Each row of a before or after table is a point. One or more steps were done to the points. Then noise was added and the rows were shuffled. The steps act on how far a point lies along the listed directions, d1 being the first. Name the steps. A step turns or swaps two directions, mirrors them in a line or flattens them onto one, adds a multiple of one to another, or multiplies one. Angles are multiples of 10 degrees, from the lower direction toward the higher: turns from -170 to 170, lines from 10 to 170 but not 90. Use the fewest steps. Two steps may share a direction if one is a turn and the other turns, adds or multiplies; they go together, in the order done. Otherwise the lowest direction goes first.

Directions:
(1): [ 0.0 -2.9 -5.3]
(2): [-4.9  3.1 -1.7]
(3): [-3.6 -4.3  2.3]
Before, 8 rows:
[[ 3.2  0.6 -1.6]
 [-4.3 -5.7  0.1]
 [ 1.1  5.3  1.6]
 [-4.7 -1.8  1.6]
 [ 2.2  4.7  2.1]
 [-2.7  1.6 -3.2]
 [ 0.1  2.8 -0.5]
 [-5.0 -3.0 -4.5]]
After (8 x 3):
[[-1.1  3.8 -1.2]
 [-5.0 -1.9  0.9]
 [-3.7  8.1 -0.1]
 [ 2.2 -7.1 -1.9]
 [ 4.6 -0.9 -1.3]
 [-2.9  7.7  0.6]
 [-1.3 -7.3  1.6]
 [ 0.1  0.2 -2.4]]
Steps: add -1.5 times d1 to d2

Directions:
(1): [-5.2 -3.6  0.4  1.5  2.6 -5.3 -0.2 -4.4]
(2): [ 5.3 -4.4  4.0 -4.1 -0.5 -3.9  0.7  0.8]
(3): [-3.8 -4.8  0.4 -4.3 -2.6  5.0 -3.1 -0.3]
(4): [-0.3  4.3 -1.2 -6.7  4.8 -0.8 -2.2 -1.7]
Before:
[[-0.1 -0.1 -1.4  0.4 -3.5  7.0 -0.6  1.0]
 [ 0.9  3.2 -0.8 -3.7  1.0  2.2 -0.4  0.9]
 [ 1.3 -4.0  1.5  4.1 -1.3 -3.4  2.0  0.8]
 [ 4.7  0.1  0.6  4.9 -0.6 -4.6  3.8  0.2]
 [ 0.4 -1.8  0.0  5.5 -0.6 -2.4  1.2 -0.3]
 [ 1.0 -4.7  0.9  0.0 -4.3  4.3 -0.2  0.9]
 [ 1.7  0.8  1.8  3.1  0.5 -2.0  1.9 -0.4]
 [ 1.8  1.7 -1.3 -0.6 -3.2  5.4 -3.7  2.6]
 [ 0.0  2.7 -2.0 -1.1  1.0  2.6  0.3 -0.5]]
After:
[[-7.8  0.6 -3.1  2.2  3.9 -2.0 -1.3 -4.0]
 [-2.8  1.4  0.1 -1.1  2.2  0.8 -1.5 -2.7]
 [ 4.7 -0.3  0.7 -2.9 -2.2  3.9  1.0  2.7]
 [ 3.2  3.5 -2.3  5.3 -3.6  6.1  1.6  3.2]
 [11.5  5.1 -0.4 -0.1 -7.5 10.2 -1.8  9.4]
 [ 8.1  2.5  1.4 -3.0 -2.7  3.7  1.7  5.3]
 [-3.6  3.9 -3.9 -3.4  3.3  1.6 -2.0 -3.2]
 [ 7.3  2.4 -0.4  1.3 -7.1 10.7  1.2  6.1]
 [-7.0 -1.7 -2.3  0.8  2.8 -0.9 -2.6 -4.1]]
Steps: multiply d1 by 3; turn d2 and d4 by -110 degrees; turn d3 and d4 by -110 degrees
